Every row gives one point. The window is the flat piece filled in between its corners: a triangle in 3 columns, a solid with four corners in 4, and so on. A path goes straight from each point to the next, and from the last back to the first. List the points from which the path goes on through the window.

Window (3 x 3):
[[-27 -13 -31]
 [-30 -27  -7]
 [ 45  14  29]]
Path:
(1): [-6 28 17]
(2): [-35  10 -10]
(3): [ -8 -37 -30]
(4): [ 49 -10  18]
(5): [28 19 26]
(6): [-60   3  -3]
(7): [-40 -51 -26]
(8): [-18 -40 -43]
(9): [-56   8  -7]
(10): [14 34 52]
(11): [ 58 -22  12]
(12): [ 30 -25 -10]
Through the window after points: 2, 4, 12

Window (4 x 4):
[[  5 -60 -28 -12]
 [-10  43  47   3]
 [-27  25   7   4]
 [  5  28   8  17]]
Path:
(1): [-10  17  35  26]
(2): [-14  20  39  20]
(3): [-10  52  30 -15]
(4): [ 13  49  -6 -20]
(5): [-4 11 18 36]
(6): [-28  -7  -7  19]
(7): [  0  -9 -12 -11]
(8): [-14  56  34 -25]
Through the window after points: 2, 4, 8

Window (6 x 6):
[[ 19  42  31 -14  -7   9]
 [-11  23  20  26 -21  19]
 [ 37 -13  19   5   4   6]
 [-24  32 -31  41  11   2]
 [  5 -34 -31  -2   3  -2]
 [-14  19   5  38  21 -45]]
Path:
(1): [ 16  13   5  22 -31  -7]
(2): [-5  7 27 13 21 24]
(3): [-2 17 10 -1 13 13]
(4): [ 17  20  -5  11 -16  -8]
(5): [ 17  32  12  23 -14  -8]
(6): [-12   9  23  11  26  16]
(7): [-19 -17   7  19  29  -8]
(8): [  5  24 -11  27  -1 -39]
(9): [ 13  14  -8  11 -13   1]
(10): [-12  -7   0  27  23  31]
(11): [-7 33 26 23 13  9]
(12): [ 20  60  -2  -3 -30 -16]
(13): [ 36   6  -7  15  -5 -20]
(14): [ 10 -13   1   4  17   1]
(15): [-22  22  -1   4  24  10]
(16): [ 12  11 -15  48  -8 -10]
Through the window after points: 1, 3, 7, 15

Window (6 x 6):
[[ 10  16   9  46  -3  14]
 [ -4  -4 -27 -17   9 -24]
 [ 15   1  -3 -23  31 -13]
 [  2 -26  60 -23 -19   7]
 [-32   4  20  -3 -11   7]
 [  9 -10  33   6  14 -16]]
Path:
(1): [ 18  25  30   1  -5 -26]
(2): [ 26  24   1   1   2 -29]
(3): [  8 -13  14  15  22  12]
(4): [ -7 -18   5   4  14  -7]
(5): [  4  16  -6 -20  -4 -24]
(6): [11 13 16 -8  3 -5]
(7): [ -9 -23  17  -5  32   2]
(8): [ 13 -27  10  -2  32  -8]
Through the window after points: 4

Window (8 x 8):
[[-27  -2  23   9   9  13 -15 -39]
 [-27  14  47  -8  14  39   9 -28]
 [ 26  13 -20   9  31 -18 -11  13]
 [ 20   0 -22  22  19  13 -34  33]
 [  1  29  -4 -23 -44 -12  -2  -5]
 [-12 -18  -7   2  23  12   5  11]
 [-60  21  31   4  21  18   8 -11]
 [ 29  27  -8  22 -50 -14  11 -11]]
Path:
(1): [  3   0  40  28 -17  -8 -38  13]
(2): [-15  -3  24  -3  17  -3  -3   7]
(3): [-35  17 -15   8  36  38  -7 -13]
(4): [-14  24 -16  -2   9  56  -9 -18]
(5): [-10   0  17   8   3  -5   7   0]
(6): [  4 -19  21   3  -3 -35  17  28]
(7): [  1  12 -24  10   2  13 -15   1]
(8): [  3  13 -44  -1  39  34   2  12]
Through the window after points: 4, 8

Window (9 x 9):
[[ 13  17 -29  -7  -3   1  14 -10 -35]
 [ 22  14  -3   6  21 -16  14   4   2]
 [ 14  -3  -5 -44  -2  14  14   5  -1]
 [-57 -23  22 -13  27 -23 -38 -45  -3]
 [ 16   6 -36   5  -6  24  37   6  16]
 [-60 -25 -11 -42  32 -34 -12  -8  -1]
 [ -9  10   3 -15  -4  18  44  22 -26]
 [ -7  20 -15 -15 -19   0   1  24   6]
 [-28 -51  16   0   2 -43 -18 -24 -33]]
Path:
(1): [-25 -25 -13 -24  26 -19 -31  13  -9]
(2): [ -7 -19  13 -11  39  -1 -15  33   3]
(3): [-26   0  -9 -41 -27  -7  36 -30 -10]
(4): [  6  -5   7 -35 -30 -25   9 -21   2]
(5): [-12  -8 -14  23  34  19   1  20 -29]
(6): [ -1  13 -25  -9   6   7  -1  14  -8]
(7): [ -6   9   0 -18 -31 -16  18  -3  -6]
(8): [ -7  13 -18  -5   5 -25  32 -51  10]
(9): [-16 -23   6 -14  19  -2 -11   7 -14]
(10): [-17 -19   0  -8  23 -12 -23 -12 -14]
(11): [-37  -9  -1 -25  -1 -25  -6 -36   6]
(12): [  5  22   9 -18 -29 -35  33   8  -1]
(13): [-14  -8 -11  -4  38  51  23  17 -33]
(14): [ -9 -14 -20 -16  33  14 -33   1 -15]
(15): [ -1  -6   2 -26 -10 -14  26  -3  -2]
(16): [-20 -11   3 -13   5 -15  -1 -29  -2]
Through the window after points: 6, 12, 14

Window (11 x 11):
[[ 11  -3   9 -12 -12  22  -9  51  32  -3  14]
 [ 33  10 -25  12  32  18  14 -13 -11   3  24]
 [  1  -7  20  -1  40 -20 -19  -4  -4 -19 -14]
 [-15 -24  -3   1  36   8 -30  -5 -17   7  15]
 [ -2  -5 -27  -4   2 -10 -35  12  -9 -24 -28]
 [ -9  -4   1   6  -9  20  -9 -11  28 -17  27]
 [ -1  15  13  60 -18  36  15  -3  14   3 -24]
 [ 25   4  -7  -3  21  14  53 -43  20  30 -15]
 [-25  22  26 -20   8  22  10 -13 -15  13 -34]
 [-31  16 -18  -4 -16 -32 -19 -12  36   8  17]
 [ -7 -10  35  34 -30 -19 -17  -4 -10 -17 -21]]
Path:
(1): [ -7  -8   2   2  20   2   7  12   6 -23   9]
(2): [ 12   1   2 -20  -2 -11 -50  -4   7  21 -11]
(3): [  8   5   3   9   3  14 -17 -17   5   9   8]
(4): [-29 -22  14   8  22 -25  27  16   2 -12 -11]
(5): [-16  -2   3  27  -1  -3  28  -1   3 -10 -17]
(6): [  9  10  15  30   6  24 -16  -5   9   1 -13]
(7): [ 11  14  12  15   8   3 -20 -12   6  15   2]
(8): [-15 -15 -11  -6  30  -4   7   3 -15 -19 -18]
(9): [ -7 -10   5  31  24  11  24   1  -6 -17   4]
(10): [ 23  15   1  -3 -13  -3 -36 -15   1  12  -8]
(11): [  0  -6  10  20 -27  -4 -54 -18  14  34 -23]
(12): [-12   9  -3  -5  23   8  24  12  -5 -21  -1]
Through the window after points: 5, 9

Window (12 x 12):
[[-12 -26  -3   8  -9  26 -11 -24 -23  21  24  23]
 [-16  -7  19  -8  25   1   3 -11  10  16 -37  27]
 [-16  20 -24 -39  -6   5   9  21 -27   0  -8 -28]
 [-10   0  16 -12  -4 -29  38 -22  32   8  37  -2]
 [ 21   4 -48   4  -4  55   1  10  -7  25  42   8]
 [ 20   0  -9 -21  -3  26   8 -12  18 -60  -2  22]
 [ 16   2 -10  -1  17  26 -15  -2   8  19  29 -21]
 [-11  -3  28  -3  -1  26  52   3   2  -8  32   2]
 [ -6  21 -11   1   8   1 -16  -1  -4 -19   8   8]
 [ 10  -1  22 -13   3   2  11  35  -3  -2  10   2]
 [ 26  -5 -30  19   4   0  -4  -3   6 -31  14  -9]
 [-30 -22  11  -2  -9  14   6  22  22 -20  -9  17]]
Path:
(1): [ 19  26  -3   5 -21  20 -10   8  -7  -9  13   7]
(2): [-15 -25  -7 -16  27  -4  28  -1  17   2  24   0]
(3): [  0 -19 -46 -14  39  10 -12  -2   8 -21  23   7]
(4): [  5  11  20   2 -26  19  21   4  -1  -2  19  -5]
(5): [ 12  18   4 -16 -28  16 -20   5   0 -15  -5 -10]
(6): [-16 -10 -15  12  36   5  14  -2   9   1  29  15]
(7): [  8 -16   0 -22  22  -2   9   0  -5 -20  13  10]
(8): [-26  17 -22  32 -38  52   2  -6  15  22   5  -6]
(9): [  9  -6  22  -5 -30  30 -24  -3  26  -9 -27 -15]
(10): [-18   2 -27 -18  11   5  21   4 -37   9  28   6]
(11): [-17 -36 -33  13  20   2  10  27  14 -25  40   3]
(12): [ 21  21  27  -6 -15  23  -3 -22   7   5 -15  11]
Through the window after points: 1, 5, 9
